Each row of a before or after table is a point. One or more steps were done to the points. Then noise was added and the rows were shuffled. The steps act on how far a point lies along the listed directions, d1 being the first. Name the steps. A step turns or swaps two directions, mirrors them in a line or flattens them onto one, adds a multiple of one to another, or multiplies one. Angles are multiples of 10 degrees, from the lower direction toward the higher: turns from -170 to 170, lines from 10 to 170 but not 90. Use the fewest steps. Two steps may share a direction if one is a turn and the other turns, adds or multiplies; they go together, in the order done. Otherwise the lowest direction goes first.

Directions:
(1): [-0.07  3.05  0.68]
(2): [ 2.47  0.47 -1.85]
(3): [ 1.90 -0.49  2.43]
Before:
[[ 0.53  0.44 -0.14]
 [-0.43  0.40  0.68]
 [ 0.35  0.22 -0.48]
 [-0.03 -0.31  0.47]
 [ 0.20 -0.11  0.11]
 [ 0.30  0.71 -0.19]
 [-0.01  0.71 -0.03]
 [ 0.39 -1.24 -0.10]
 [ 0.43  0.36  0.08]
 [ 0.62 -0.15 -0.02]
 [ 0.20  0.68  0.02]]
After:
[[ 0.48 -0.34  0.47]
 [-0.06 -0.16 -0.12]
 [-0.14 -0.14 -0.32]
 [ 0.13 -0.34  0.13]
 [ 0.35 -0.44  0.33]
 [-0.77  0.53 -0.94]
 [-0.25 -0.16 -0.27]
 [ 0.24 -0.52  0.21]
 [ 0.15 -0.38  0.05]
 [ 0.11  0.09  0.25]
 [ 0.42 -0.36  0.45]]
Steps: turn d1 and d3 by 120 degrees; multiply d2 by 0

Directions:
(1): [-0.90 -0.49 -3.49  2.45  1.12 -0.13  2.26  0.66]
(2): [ 1.86  2.87 -0.76 -0.20 -0.44  2.64  1.38 -2.15]
(3): [ 0.88  1.39 -0.28  0.64 -1.93  1.23 -0.65  4.14]
(4): [ 1.32  1.47  2.77  2.67  2.13 -1.26  0.96  0.52]
Before (11 x 8):
[[-0.13 -0.61 -0.16 -0.62 -0.45  0.23 -0.45  0.59]
 [-0.10 -0.21 -0.26  1.04  0.04 -0.37  0.13  0.77]
 [ 0.26  0.43  0.07 -0.60 -0.43  0.44 -0.25  0.03]
 [ 0.47  0.51  0.70 -0.10  0.22 -0.04  0.36 -0.75]
 [-0.31 -0.19  0.11 -1.05 -0.66  0.31 -0.87  0.78]
 [-0.54  0.07 -0.49 -0.86 -0.79  0.11 -0.36  0.19]
 [ 0.52  1.00  0.47 -0.59 -0.37  0.68 -0.14 -0.69]
 [ 0.12  0.31  0.77 -0.45  0.05  0.12 -0.07 -0.28]
 [-0.36 -0.23 -0.03 -0.50 -0.42  0.26 -0.34 -0.01]
 [-0.59 -0.43 -0.09 -0.09 -0.22 -0.10 -0.13  0.49]
 [ 0.34  0.85  0.64 -0.77 -0.51  0.53 -0.46 -0.27]]
After:
[[-0.01  0.37  0.02  1.20  0.73 -0.47  0.59  0.46]
 [-0.14  0.37 -1.05  0.03  0.49  0.62  0.82 -0.79]
 [-0.22  0.32 -0.48  1.04  0.72 -0.32  0.75  0.17]
 [ 0.07  0.96 -0.38  0.03  0.07  0.28  0.63 -0.70]
 [-0.07 -0.13  0.13  0.54  0.06 -0.54  0.19  1.01]
 [-0.24  0.10 -0.22 -0.40 -0.27  0.48  0.15 -0.50]
 [-0.27 -0.63  0.22 -0.58 -0.38 -0.22 -0.62 -0.73]
 [ 0.02  0.38 -0.31  0.21  0.01  0.52  0.41 -0.29]
 [ 0.25  0.07 -0.57 -0.18  0.17  0.66  0.50 -0.67]
 [-0.30 -0.03 -0.32  0.41  0.25 -0.09  0.43  0.61]
 [ 0.09  0.26 -0.23  0.50  0.58 -0.13  0.58 -0.19]]
Steps: turn d1 and d3 by -170 degrees; turn d2 and d4 by 100 degrees

Directions:
(1): [ 1.73 -1.18 -1.59  0.81 -2.58 -0.21 -2.58  2.65 -0.32  2.42 -1.37  1.79]
(2): [-2.02 -3.52  1.58 -0.10  1.85  1.37 -0.20 -1.65  0.11  2.13 -2.29  1.47]
(3): [-0.81 -1.61 -4.00  0.24 -1.13  2.28 -0.53 -2.44  1.01 -0.16  2.45 -0.20]
(4): [ 3.46 -1.26 -0.52 -1.36  1.69  2.80  2.25  1.68  0.48 -1.51 -0.24  1.45]
Before (10 x 12):
[[-0.31  0.72  0.64  0.14  0.16 -0.61  0.25  0.08 -0.20 -0.22 -0.26 -0.25]
 [-0.14 -0.59  0.12 -0.28 -0.20 -0.18 -0.40 -0.23 -0.08  0.86 -0.54  0.17]
 [-0.55 -0.22  0.78  0.04  0.33  0.26 -0.17 -0.13 -0.09  0.31 -0.17 -0.02]
 [ 0.27  0.70  0.71 -0.58  0.99  0.31  0.86 -0.33  0.22 -0.74  0.45 -0.40]
 [ 0.48 -0.11 -0.83 -0.03 -0.18  0.71  0.54 -0.29  0.45 -0.88  1.11 -0.21]
 [ 0.13 -0.27 -0.44 -0.23  0.00  0.68  0.07 -0.27  0.26 -0.30  0.49 -0.07]
 [-0.34 -1.11 -0.23  0.14 -0.15  0.23 -0.57 -0.09 -0.17  1.01 -0.17  0.61]
 [-0.71 -0.63 -0.22  0.03  0.23  0.75  0.02 -0.46  0.39  0.14  0.15  0.14]
 [ 0.67 -0.47 -0.15 -0.25  0.45  0.50  0.54  0.56 -0.15 -0.05 -0.05  0.06]
 [-0.87 -0.03  0.09  0.02  0.02 -0.37 -0.09 -0.70  0.00 -0.06  0.22 -0.33]]
After (10 x 12):
[[-0.65 -0.04 -1.35  0.06 -0.33  0.90  0.22 -0.86  0.56 -0.58  1.36 -0.44]
 [ 1.02  1.16  0.28 -0.10 -0.53 -0.72 -0.49  1.15 -0.15  0.12  0.05 -0.10]
 [ 0.06  1.00  1.31  0.28 -0.13 -1.37 -0.17  1.06 -0.54  0.25 -0.98 -0.01]
 [-0.25  0.82  0.85  0.02  0.20 -0.33  0.04  0.20 -0.21 -0.29  0.26 -0.54]
 [ 0.68 -0.39 -0.04 -0.29  0.59  0.51  0.66  0.52 -0.14 -0.19 -0.08 -0.01]
 [-0.57  0.30 -0.56  0.23 -0.71 -0.64 -0.53 -0.46  0.04 -0.09  0.62 -0.42]
 [ 0.28 -1.24 -2.41  0.30 -1.20  1.41 -0.40 -0.70  0.68  0.00  1.28  0.24]
 [ 0.07 -0.56 -1.50 -0.12 -0.49  1.00 -0.31 -0.64  0.45 -0.23  0.97 -0.01]
 [-0.23  0.05  0.46 -0.61  0.47 -0.17  0.46 -0.70  0.02 -0.09  0.00 -0.47]
 [-0.66 -0.55 -0.33 -0.30  0.65  0.74  0.66 -1.15  0.08 -0.42  0.97 -0.22]]
Steps: add 0.5 times d1 to d4; turn d1 and d2 by 110 degrees; multiply d3 by 2.5

Directions:
(1): [-1.78  1.29 -0.46  0.92  2.06  0.23  1.13 -0.78 -2.87  1.14 -0.15 -2.77
  0.52 -1.16 -0.82 -4.35 -0.81 -2.99 -0.91 -2.00]
(2): [-1.44 -0.83  1.14 -3.20 -1.16  0.01 -1.10  0.29 -2.50 -0.99  0.63 -1.26
 -0.42  3.33  1.53  1.66 -2.08 -2.22 -3.42  1.24]
(3): [ 3.09 -1.27  0.33 -2.05  1.94 -2.01  3.02  1.54  0.08  0.95  1.06 -2.45
  1.89  2.38 -0.70 -0.53  2.34  2.07 -1.28 -0.90]
(4): [ 1.84  0.54  1.04  4.07  1.58 -2.09  0.18 -1.51 -0.57 -0.38 -0.33 -3.28
  0.20 -1.43  0.38  3.24 -1.47 -0.17 -1.14  2.65]
Before:
[[-0.15  0.19  0.15  0.99 -0.33 -0.07 -0.45 -0.41 -0.21 -0.35 -0.17 -0.18
  -0.01 -0.28  0.33  0.81 -0.76 -0.23 -0.33  0.68]
 [-0.03 -0.44  0.44 -0.18  0.19 -0.72 -0.16 -0.03 -0.55  0.09  0.16 -1.02
   0.36  0.95  0.22  0.73 -0.49 -0.60 -1.09  0.32]
 [-0.57  0.50 -0.02  0.02  0.47 -0.01  0.20  0.00 -0.77  0.21 -0.08 -1.08
   0.20  0.11 -0.10 -1.01 -0.71 -0.93 -0.47 -0.47]
 [-0.56  0.11 -0.38  0.12 -0.46  0.82 -0.47  0.16  0.55 -0.17 -0.27  1.21
  -0.35 -0.52 -0.10  0.10  0.19  0.22  0.54 -0.31]
 [-0.06  0.06 -0.20 -0.05 -0.38  0.17 -0.28  0.08  0.42 -0.17  0.06  0.30
  -0.12  0.08  0.05  0.09  0.11  0.11 -0.24 -0.01]
 [ 0.47  0.01  0.08  0.64  0.35  0.00  0.23 -0.34  0.20 -0.14 -0.23 -0.22
   0.11 -0.17  0.09  0.56  0.29  0.40  0.11  0.26]
 [-0.28 -0.44  0.45 -1.02 -0.72 -0.03 -0.49  0.16 -0.23 -0.38  0.37  0.67
  -0.05  0.74  0.98  0.65 -0.04  0.28 -0.34  0.17]
 [ 0.35 -0.48  0.41 -0.73 -0.25 -0.36  0.05 -0.13 -0.29 -0.46  0.06 -0.68
  -0.33  1.00  0.54  1.11 -0.29  0.16 -0.85  0.55]]
After:
[[-0.67 -0.13 -0.43 -0.22 -0.07  0.29 -0.10  0.18  0.39  0.56 -0.06  0.77
   0.25 -0.09 -0.44 -1.31  0.52 -0.14  0.66 -1.14]
 [-0.60  0.15 -0.45 -0.08 -0.45  0.76 -0.14 -0.26  0.42 -0.07 -0.37  0.95
  -0.60 -0.56 -0.12 -0.93  0.28  0.18  0.94 -0.75]
 [ 0.11  0.11 -0.18  0.35 -0.24  0.04 -0.23 -0.04  0.44 -0.18  0.04  0.13
  -0.11 -0.15  0.04  0.26  0.06  0.16 -0.23  0.14]
 [-0.49 -0.07  0.06 -0.48 -0.24  0.55 -0.23 -0.19 -0.32 -0.29 -0.15  0.20
  -0.15  0.48  0.35  0.12 -0.08 -0.33 -0.27 -0.01]
 [ 0.43  0.11 -0.11 -0.38  0.68 -0.35  0.89  0.52  0.05  0.45  0.09 -0.82
   0.60  0.39 -0.39 -1.06  0.32  0.26 -0.04 -0.80]
 [ 0.52 -0.18  0.20  0.48  0.00 -0.16 -0.13  0.06  0.38 -0.33 -0.08 -0.07
  -0.06  0.00  0.17  1.61 -0.03  0.53 -0.36  0.66]
 [-0.04 -0.37 -0.14 -0.87 -0.75  0.31 -0.07  0.50  0.36 -0.15  0.16  0.87
   0.21  0.73  0.11 -0.04  0.32  0.56  0.02 -0.25]
 [-0.06  0.17 -0.01  0.84 -0.25  0.08 -0.33 -0.29  0.53 -0.03 -0.03  1.02
  -0.05 -1.01  0.40 -0.03  0.35  0.70  1.01 -0.16]]
Steps: mirror d1 and d3 in the line at 30 degrees; turn d2 and d4 by -150 degrees

Directions:
(1): [ 0.14 -2.48  0.37  0.12 -0.42 -2.05  1.24 -0.31 -1.96 -0.21  0.72 -0.74
 -3.12  3.68 -0.80 -2.38  1.84  1.12  1.79  0.08 -3.53  2.22  1.53  0.76
 -2.76  1.72  0.41 -0.50 -0.29 -0.18  3.60 -2.22]
(2): [-0.06  0.85 -1.14 -3.38 -3.62  2.17 -0.80  2.39 -0.68 -0.90  0.98 -0.65
  0.94  0.71  0.62 -2.72 -0.88  0.75  3.46 -3.05  2.72  1.86  1.11  0.65
  0.62 -0.25 -2.42  2.22  0.61 -0.22 -1.09 -2.56]
(3): [ 0.43 -2.73  1.97  1.51 -3.70 -1.18  0.44 -2.39 -0.86 -1.80  0.93 -0.15
 -2.33 -3.21 -1.50 -0.77 -0.30  0.78 -0.87 -3.94  2.00 -2.15  0.82  0.51
 -1.38 -0.91  1.34  0.12  2.64 -1.63  0.06  2.27]
Before, 10 rows:
[[ 0.02 -0.29  0.24  0.07 -0.78 -0.04  0.28  0.02 -0.18 -0.17  0.18 -0.16
  -0.23 -0.35 -0.09 -0.35  0.18 -0.09  0.06 -0.60  0.29  0.08 -0.06  0.35
  -0.35 -0.19  0.20  0.29  0.29 -0.15  0.11  0.30]
 [-0.10 -0.11  0.23 -0.08 -0.24 -0.38 -0.16  0.14  0.03 -0.10  0.06  0.03
  -0.07  0.12  0.18 -0.03  0.06 -0.02  0.24 -0.29  0.41  0.15  0.12  0.08
  -0.04 -0.20 -0.14  0.04  0.07 -0.19 -0.17  0.35]
 [-0.09 -0.21 -0.19  0.05  1.17 -0.01  0.06  0.20  0.13  0.22 -0.40 -0.17
  -0.08  1.01  0.13 -0.04  0.51 -0.10  0.19  0.96 -1.07  0.35 -0.05  0.00
  -0.08  0.34 -0.09 -0.14 -0.57  0.22  0.34 -0.56]
 [ 0.39 -0.25  0.43  0.52 -0.66 -0.26  0.27 -0.53  0.15 -0.32  0.25  0.11
  -0.22 -0.80 -0.45  0.23  0.20 -0.05 -0.49 -0.63  0.30 -0.66 -0.09  0.31
  -0.45 -0.41  0.44 -0.16  0.56 -0.34  0.14  0.70]
 [-0.14  0.14 -0.02  0.09 -0.97  0.40 -0.29  0.32  0.24 -0.25  0.22  0.09
   0.32 -0.98  0.01  0.11 -0.71  0.00  0.19 -0.79  1.32 -0.26 -0.15 -0.01
   0.36 -0.76 -0.16  0.17  0.27 -0.11 -0.81  0.39]
 [ 0.01 -0.14 -0.52 -1.03 -0.11 -0.05 -0.03  0.54 -0.34  0.01  0.14 -0.28
   0.00  1.63 -0.07 -0.50  0.27  0.01  1.07  0.22 -0.57  1.06  0.25  0.30
   0.02  0.35 -0.54  0.34 -0.33  0.31  0.65 -1.48]
 [ 0.23  0.17 -0.50 -0.48  0.72  0.18  0.01  0.34 -0.11 -0.01 -0.13  0.04
  -0.06  0.89 -0.05 -0.28  0.41 -0.23  0.31  0.50 -0.59  0.47  0.01  0.02
   0.08  0.52  0.10 -0.11 -0.61  0.28  0.39 -0.73]
 [-0.04 -0.44 -0.22 -0.19 -0.26 -0.70  0.42  0.05 -0.69 -0.26  0.47  0.05
  -0.90  0.88 -0.09 -0.81  0.57  0.38  0.96 -0.44 -0.81  0.80  0.48  0.13
  -0.87  0.57 -0.30  0.16  0.20 -0.11  0.87 -1.00]
 [-0.27  0.46 -0.11 -0.19  1.19 -0.04  0.43  0.55 -0.17  0.57 -0.34  0.05
   0.23  1.46  0.41  0.07  0.39 -0.39  0.47  1.18 -1.35  0.78 -0.12 -0.18
  -0.19  0.62 -0.14 -0.41 -0.61  0.43  0.51 -0.77]
 [ 0.16  0.20  0.01 -1.05 -0.76  0.45 -0.27  0.47 -0.17  0.05  0.14 -0.05
   0.51  0.83  0.22 -0.78 -0.16  0.18  0.92 -0.26  0.37  0.67  0.53  0.05
   0.24 -0.01 -0.76  0.43 -0.08 -0.08  0.02 -1.00]]
After, 10 rows:
[[-0.12 -0.14  0.27  0.03 -0.12 -0.40 -0.18  0.03  0.03 -0.11  0.01  0.09
  -0.03  0.04  0.15  0.10  0.04 -0.04  0.06 -0.25  0.40  0.03  0.04  0.03
  -0.07 -0.21 -0.04 -0.03  0.10 -0.20 -0.17  0.53]
 [ 0.20  0.40 -0.40 -0.05  1.19  0.21 -0.05  0.05  0.23  0.08 -0.30  0.20
   0.15  0.27  0.00  0.34  0.23 -0.45 -0.38  0.88 -0.44 -0.13 -0.33 -0.19
   0.38  0.34  0.32 -0.29 -0.61  0.35  0.08 -0.09]
 [ 0.19 -0.20  0.78  0.78  0.53 -0.48  0.02 -0.92  0.35  0.30 -0.32  0.38
   0.25 -0.47 -0.16  0.74 -0.06 -0.26 -1.05  0.65 -0.13 -0.80 -0.12 -0.35
   0.17 -0.32  0.49 -0.58  0.02 -0.13  0.00  0.84]
 [-0.13  1.11 -0.42  0.09  0.89  0.25 -0.24  0.10  0.54  0.19 -0.17  0.56
   0.95 -1.01  0.37  0.96 -0.30 -0.45 -0.51  0.40  0.63 -0.54 -0.61 -0.45
   0.78 -0.28 -0.30  0.09  0.03  0.19 -1.02  0.46]
 [ 0.01  0.33 -0.05  0.35  1.29 -0.27 -0.13 -0.40  0.60  0.34 -0.46  0.26
   0.68 -0.18 -0.13  1.44 -0.05 -0.63 -0.96  1.19 -0.27 -0.65 -0.71 -0.24
   0.71 -0.22  0.30 -0.33 -0.37  0.42 -0.28  0.44]
 [ 0.00 -0.99  0.49  0.72 -1.03 -0.60  0.20 -0.35 -0.25 -0.41  0.41 -0.05
  -0.93 -0.47 -0.47 -0.24 -0.13  0.31  0.07 -0.79  0.26 -0.18  0.14  0.16
  -0.62 -0.36  0.48 -0.28  0.43 -0.33  0.28  0.44]
 [ 0.32  0.15 -0.04 -0.45 -1.25  0.37  0.05  0.31  0.00 -0.37  0.46 -0.07
   0.16 -0.26 -0.17 -0.40  0.00  0.09  0.50 -1.08  0.73  0.02  0.12  0.39
  -0.13 -0.31 -0.31  0.41  0.48 -0.28 -0.08 -0.15]
 [-0.31  0.81 -0.14  0.00  1.58  0.14  0.26  0.54  0.21  0.72 -0.53  0.22
   0.62  0.90  0.54  0.63  0.18 -0.62 -0.04  1.37 -1.02  0.38 -0.46 -0.34
   0.21  0.42 -0.04 -0.50 -0.62  0.50  0.04 -0.29]
 [-0.16  0.22 -0.40 -0.12  1.32  0.35 -0.15  0.41  0.39  0.31 -0.55 -0.07
   0.47  0.68  0.33  0.23  0.24 -0.22  0.06  1.08 -0.63  0.18 -0.24 -0.07
   0.33  0.09 -0.22 -0.04 -0.64  0.30 -0.16 -0.42]
 [-0.04  0.00  0.16  0.08 -0.64  0.14  0.10  0.15  0.05 -0.13  0.05 -0.07
   0.11 -0.67  0.05 -0.04  0.03 -0.24 -0.15 -0.46  0.60 -0.15 -0.26  0.25
  -0.01 -0.35  0.15  0.30  0.31 -0.12 -0.19  0.54]]
Steps: turn d2 and d3 by -140 degrees; turn d1 and d3 by -150 degrees
